Each point is reached from the start by the listed moves, each made once or not at all, plus a little noise. Say if it took an odd or an even number of moves. Then give how often each move was made.
(in the rows, 128 means zero)

Moves:
(1): [116 123  85 149]
(2): [ 79 163 154 127]
Start: [132 136  84 100]
Points:
[ 74 162  72 123] -> even (1, 1)
[125 124  38 120] -> odd (1, 0)
[ 72 162 109  94] -> odd (0, 1)

Moves:
(1): [120 165  59 129 104 147]
(2): [172 139 150 109 132 120]
(3): [126  89 121  97 119 114]
(4): [120 112 128 164 160 165]
(5): [167 150 136 138  68 183]
(6): [137 141 121 173  92 113]
Start: [126 120 127 152 124 140]
Points:
[167 132 148 133 128 134] -> odd (0, 1, 0, 0, 0, 0)
[208 151 160 142  70 192] -> even (0, 1, 0, 0, 1, 0)
[167 166  74 213  96 173] -> even (1, 1, 0, 1, 0, 1)
[174 118 120 177  20 165] -> odd (0, 0, 1, 0, 1, 1)
[163 104 125 129  56 183] -> even (0, 0, 1, 0, 1, 0)

Moves:
(1): [147 162 188 104 148 112 144  89 102  88 134 110  95 127]
(2): [111 119 142 132 117 148 106 141 106 106 127 121 113 148]
(3): [143 126 159 111 127 144 111 136 119 152  99 137 109 104]
(4): [115 142  99 131 114 129 152 128 122  85 166 165 158 119]
(5): [ 90 135 120 170 112  76 145  98 111  85 162 151 181 124]
(6): [ 98  85  88 119 148  97 131 169 171 127 154 130 157  89]
(7): [136 159 119 136 156 145 119 119 140 124 128 121 139 135]
(8): [111 156 113 139 139 116 138 146 129 111 130 131 102 165]
(9): [105 143 114 118 127 133 123 157 152 172 111 101 154 118]
(10): [125 110 118 154 123 122 149 177 144 136 134 119 159 163]
(11): [145 150 115 130 103 133 127 118 126 112  69 123 135 145]
Start: [ 99 137 188 121 100 131 109 111 118 131 159 150 145 160]
Points:
[ 70 112  97 143  76 101 156 192 169  77 171 173 240 161] -> even (0, 0, 0, 1, 0, 1, 0, 0, 0, 1, 1)
[ 45  96 164 171  64  83 111 183 127  81 139 163 232 167] -> even (0, 1, 1, 0, 1, 1, 0, 0, 0, 1, 1)
[100 209 218 104 125 148 140 148 131 120 164 139 189 157] -> even (1, 0, 1, 1, 0, 0, 1, 0, 1, 1, 0)
[ 19 139 127 153 101  56 144 147 128  52 233 223 209 123] -> odd (0, 0, 1, 1, 1, 1, 0, 1, 0, 0, 0)
[121 162 202 143  87 182  83 165 114 120  74 132 162 214] -> odd (0, 1, 1, 0, 0, 0, 1, 0, 0, 1, 1)
[ 79 233 206 126 139 143 126  92  77   7 205 157 112 215] -> odd (1, 1, 0, 1, 0, 0, 1, 1, 0, 0, 0)
